Rows are points. The window is the flat piece filled in between its corners: a triangle in 3 columns, a solid with four corners in 4, and so on. A path goes straight from each point to the next, and from the last back to the first. List the points from which the path goes on through the window.
(in the rows, 128 means zero)

Window, 3 rows:
[[155 103 156]
 [ 80  72 159]
 [163 154 119]]
Path:
(1): [171 112 107]
(2): [ 93  89 131]
(3): [ 93  92 176]
(4): [ 80  92 197]
(5): [ 99  64 115]
(6): [ 98  42 130]
(7): [104  95 178]
(8): [120 163 152]
Through the window after points: 4, 8

Window:
[[175 110  93 107  71 169]
 [157 241  96 125 125  83]
 [ 52  78  91 152  96 181]
 [ 71 115 130  69 127 143]
 [168 110 185 175  86  71]
 [109 116 151 124 176 115]]
Path:
(1): [100 101  74  91 123  73]
(2): [104 179 155  98 128 161]
(3): [ 75 168 138 120 127 197]
(4): [ 80  91  73  89 113 137]
(5): [149 101  90 126 135  82]
(6): [128 205 138 102  92 171]
(7): [ 88 125 143  97 127 160]
(8): [109  97  87  66 114  78]
Through the window after points: 1, 5, 7

Window:
[[188 139  29 151 126  86 165 200]
 [226  62 147  78  78  72 135 203]
 [152 194 137 227  95 185 125  71]
 [114 120 190 141 102  71  88 120]
 [138 168 190 110 154 136  95  87]
 [147 127  74 134  79 145 134 145]
 [124  93 167 140 207 123  87  88]
 [153 125 117 129 172 153 222 125]]
Path:
(1): [150 133 166 123 113 129 109 218]
(2): [189  98 126 126  96  50 100  66]
(3): [142 118 175 132 128 118 106  74]
(4): [102 126 197 143 152 135  81 128]
(5): [136 160 190 196 169 160  79 165]
(6): [132 121 101 131 138 119 134  79]
(7): [168 110  90 156 106 117 132 106]
(8): [111 149 123 177 126 174 169 202]
(9): [146 138 136 153 137 127 111 201]
(10): [164 102 130  86 125  84 137  76]
(11): [172 129 140 126 141  86 142 102]
(12): [144 128 191 136 155 197 158 172]
Through the window after points: none

Window (11 x 11):
[[159  99  79 181 107 104  96 191  89 106 194]
 [ 98 105 119  95  86 169 123 152 193 215 140]
 [112  78 153 122 211 142 137  97 135 129 175]
 [249 123  96 100 128 136 162 130 101 140 126]
 [ 99 139 166  96  81 119 125 206  79 129 136]
 [177 112 158 168 191 198 121 153  81 106 113]
 [177 134 145 128 164 147 175 128 198 116 182]
 [ 74 114 131 130 103 174  90 118 162  77 167]
 [122 139 158  82 206 173 123 153 167  93 103]
 [ 71  17  67 155  85 144 165 156  61 109 124]
 [ 62 169 181 189 121 113  55 175 122 133  98]]
Path:
(1): [139 106 189 131 153 122 109 145 148 116 141]
(2): [137 133 110 133 146 147 120 146 126 126 171]
(3): [100 205 114 137 133 151 153 135  97 145 140]
(4): [141  88 174 163 129 117  62 173 134 118 103]
(5): [142  64 147 149 124 127  85 172 143 120 132]
(6): [110 130 116 132 146 163 144 130 141 127 149]
(7): [112 166 132 159 160 164 126 138  87 121 151]
(8): [152  92 158 145 146 160 115 168 119 118 113]
(9): [147 109 173 100 176 142 118 148 169  99 127]
(10): [114 157  99 125 166 181 149 154 133 120 139]
(11): [138 166 101 115 153 161 138 153 126 149 155]
(12): [182  34 161 136 103 123 112 143 131 114 105]
(13): [137  90 198 100 109 132 119 182 176 133  92]
(14): [ 91 160  97 122 161 186 144 110 121 153 156]
(15): [ 62 141 110 138 131 151 116 131 105 161 144]
(16): [159  33 150 110  80 146 111 201 135 113 120]
Through the window after points: 3, 7, 9, 11

Window:
[[122 203 120  84   9 176 105 186 249 140  18 133]
 [116 175 160 168 128 118 107 204 138 110 199 163]
 [111 147 212 151 150 117  97  86 167 208 139  81]
 [190 150 113  88 136  89 143 122 141  91  94 115]
 [103 150  93 142 136 141 203 177 146 126 115 125]
 [160 185 158 134  80 108 179 117 142 106 126 158]
 [185  80 109 119 129  97 129  42 129 153 177 142]
 [ 56 172 100 141  92  18 142 151 138 137 128 105]
 [179 117 164 154 106 109 161 111  87 156  89  87]
 [120 133 121 102 120 128 170 108  76  93  89 111]
 [152 196  64 102 120 158 122 137 144 109 130  48]
 [100  98 110 167  79  85 167 112 191  76 125 142]]
Path:
(1): [144 145 123 116  53 135 173 160 141 123 138  94]
(2): [113 112 152  89  74  87 177 128 148 168 132  74]
(3): [188 137 120 195 136 125 126  97 109  95  97 147]
(4): [104 199  77 144  98 149 121 137 151 108  64 138]
(5): [138 148 150  98  62 122 137 152 181 141  94 116]
(6): [151 109 145  86  89 121 169 116 159 146 158  70]
(7): [136 229  51 161 136 141 100 148 128  81  78 105]
(8): [165 182  65 180 143 108 115 132 133 148  64 119]
(9): [119 147 136  71 103 128 172 143 153  96 156  87]
(10): [133 147 146 124  83 121 153 137 157 126 140 115]
(11): [145 171 124 197 152  71 154  95 122  93  86 182]
(12): [163 199 130 191 141  92 103 111 141 148 110 157]
(13): [105 120 166  92  92 132 183 133 154 131 149  95]
(14): [131 173 142  93  69 131 165 157 165 104 132 109]
(15): [151 155  58 157 110 101 118 125 145 121  40 155]
(16): [132 182  88 127 143 118 111 130 161 109  46 144]
Through the window after points: 2, 4, 6, 8, 10, 12

Window, 14 rows:
[[ 73 141 173 106 173  85 153  28  64 147 183  95  84 106]
 [ 54 156  81 146 170  63 124  77 147 165 138 119 158 112]
 [108 153 179 187 201 111  92 124 233 144 179  95 143  58]
 [134 114 135  81 128 206  92 148 135 121  90 206 125 132]
 [ 83  92 181 162 194  91  96 152 160 190 174 132 176 115]
 [205 119 103  68 144 191 135 131 135 181 179 183 156 126]
 [160 108 149  20  54 160 128 185 171 121 145 173 109 165]
 [149 103 120  70 104 229  77 133 183 205 168 169 105 176]
 [ 60 106  86 117  82 162  85 168 124 134 180 145 167  70]
 [ 70 149 132 128 153  52  42 106 104 173 136  55 169  53]
 [ 89  90 131 177  75  95  93 105 150 181 120 120 178  45]
 [125  73  94 128 133 106  86 159 144 147 145 133  85  89]
 [150  87 135  72 166 227 162 163 186 180 133 109 133 144]
 [148 152 131 126  73 175 119 199 114 154 132 147 100 154]]
Path:
(1): [135 100 119 123 122 143  98 140 136 138 152 155 153 133]
(2): [115 115 129 128 132 125  93 125 134 133 161 134 140 129]
(3): [108 131 138 117 138 116 114 132 139 198 141 135 132  75]
(4): [118 143 116  69 115 156 144 152 156 207 118 173 139  76]
(5): [114  72 137 159 147 147  75 127 146 102 195 118 129 166]
(6): [157 103 119 100  88 148 103 114 113 105 136 122 168 124]
(7): [ 77 136 155  85 113 161 120 221 201 216 147 203  67 119]
(8): [ 88 129 135  83 128 167 132 147 164 182 150 148 101  85]
Through the window after points: 6

Window:
[[107 176 149 103 126  92  66 153  80 154   7  82  71  86]
 [113 133 152 168 115  96 150 129 131 100 221 174  59 144]
 [ 74  89 216  93 144  91 192 160  52  88  97 183 152 166]
 [115 151 128 131 133 162 129 105 131 195 103 162 125  84]
 [107  77 184 101 196 174  94 148 104 197 127  98 102 106]
 [ 98  58 133 223 167 172 110 165 120  98 122  74 150 121]
 [146 159 165 110 125 137 143  89  86 129 138  78 147  66]
 [125 152  66 138 165 107 117  98 153 124 111 111 111 154]
 [ 92 134 148  64 179 200  42 103 119  66 100 143  42  87]
 [158 111 127 157 103 154  82 121 158 157  91 158 129 183]
 [109 126 129 137 151 192 184 120  98  95 131 167  53 166]
 [175 147 177 107 168  93 123 181 116 173 123 151  68  64]
 [118 190 144 131  90 148  68 165  76  82 165 132 174 133]
 [105  21 136 163 118 156 175 218 138 140 153 117  92 120]]
Path:
(1): [119 139 216  99 161 127 156 213 169 123 122 100 147 133]
(2): [123 125  89 147 123 131 101  53  39 134 133 161  80 100]
(3): [121  77 136 144 137 135 105 131  68 119 117 155 113 109]
(4): [ 94 159 172  98 181 181 149 133 181 119 109  97  72 138]
(5): [ 88 128 159 137 156 133 137 135 144 118 122 115 125 144]
(6): [165 102  93 126 137 112 107 144  36 125 100 162 108 108]
(7): [123  78  86 111 140 101 146 120  42 107 140 163  81 113]
(8): [ 89 154 191 153 136 192 117 150 162 126  98 101 128 146]
(9): [103 121 188  98 141 145 142 188 205 122  98 108 177 182]
(10): [123 142 136 136 131 129  91 130  58 113 132 139  80 104]
(11): [109 100  80 150 151  21  97 131  28 192  84  99  79 127]
(12): [131 134 165 129 138 154 130 149 139 129 117 139 123 125]
(13): [120 148 171 121 144 146 121 159 120 127 130 111 149 113]
(14): [110  90 114 141 118 151  65 105  47 133 131 143  78 132]
(15): [ 92 110 141  98 119 104  94 129  36 131  35 158  90 123]
(16): [131 179 172 141 166 125 145 171 183 130 139  65 120 110]
Through the window after points: 1, 5, 13, 15

Window, 14 rows:
[[202 125 126 145 158 136 105 184 108  32 120 143 146 162]
 [200  68 115 140 101 135 105 196  64 109 189 126 165 169]
 [ 97 115 136 115 136 121 166 129 185 157 113 182 118 123]
 [ 49 134 116 143 139 186 113  83 132 182  99 144 140  87]
 [101 103 145  76 165 170 143 111 158 123  62 123 132 182]
 [112 110 126  97 161 218 194 116 175  97 118 113 128 116]
 [209  71 131  81 131 153  91 152  73  82 154 166 139 111]
 [207  43  98 144 132 123 113 119 152 123 138 139 190 119]
 [232 115  87 111 100 154 130 171  81 109 106 132 141 134]
 [168 119 183 115 185 164 181 101 129 114 101  87 100 127]
 [ 87 113 169 129  95 188 122  94 210 144  89 133 104 123]
 [140 118  87 109 110 108 108  78 178 123 167 136 132 153]
 [128 121 136  92 197 184 126 161 180 134  93  90  83 122]
 [ 79 145 166  78 135 153 145 125 178 134  89  92 156  91]]
Path:
(1): [169 112 182 127 155 162 133 135 166 155  96 134 177 168]
(2): [ 77 139  91  80 124 155 154 116 120  66 128 101  52  78]
(3): [ 93  82 147 137 106 125 146 127 160  90 112 131  86 106]
(4): [170 137 135  61 191 191 120 122 138 169 121 134 193 159]
(5): [162 119 162 101 169 176 110 139 153 140 107 121 144 143]
(6): [ 99 112  86 106 134 150 185 141 155  88 104  89  72  87]
(7): [ 97  92 139 111 163 156 140 128 136 109 111 103 104 138]
(8): [166 162 132 102 132 171 131 130 167 125 111 141 148 117]
(9): [143 130 142 103 133 170 140 131 156 143 129 143 142 129]
(10): [113  86 114 137 141 140 132 115 131  97 119  97 119 106]
(11): [126  99 126 112 120 148 150 127 135 120  86 129 113 107]
(12): [161 128 148 101 180 170 110 130 161 169 185 147 172 165]
(13): [184 104 126  97 146 187 124 146 131 118 137 152 157 158]
(14): [100  92 117 133 159  92 143 109 136  99  87  81 106  89]
(15): [168   7  86  98 176 160 183  97  63  90  99  90 115 117]
(16): [143 190 170 119 127 181 132 154 195 123 127 141 138 136]
Through the window after points: 5, 15
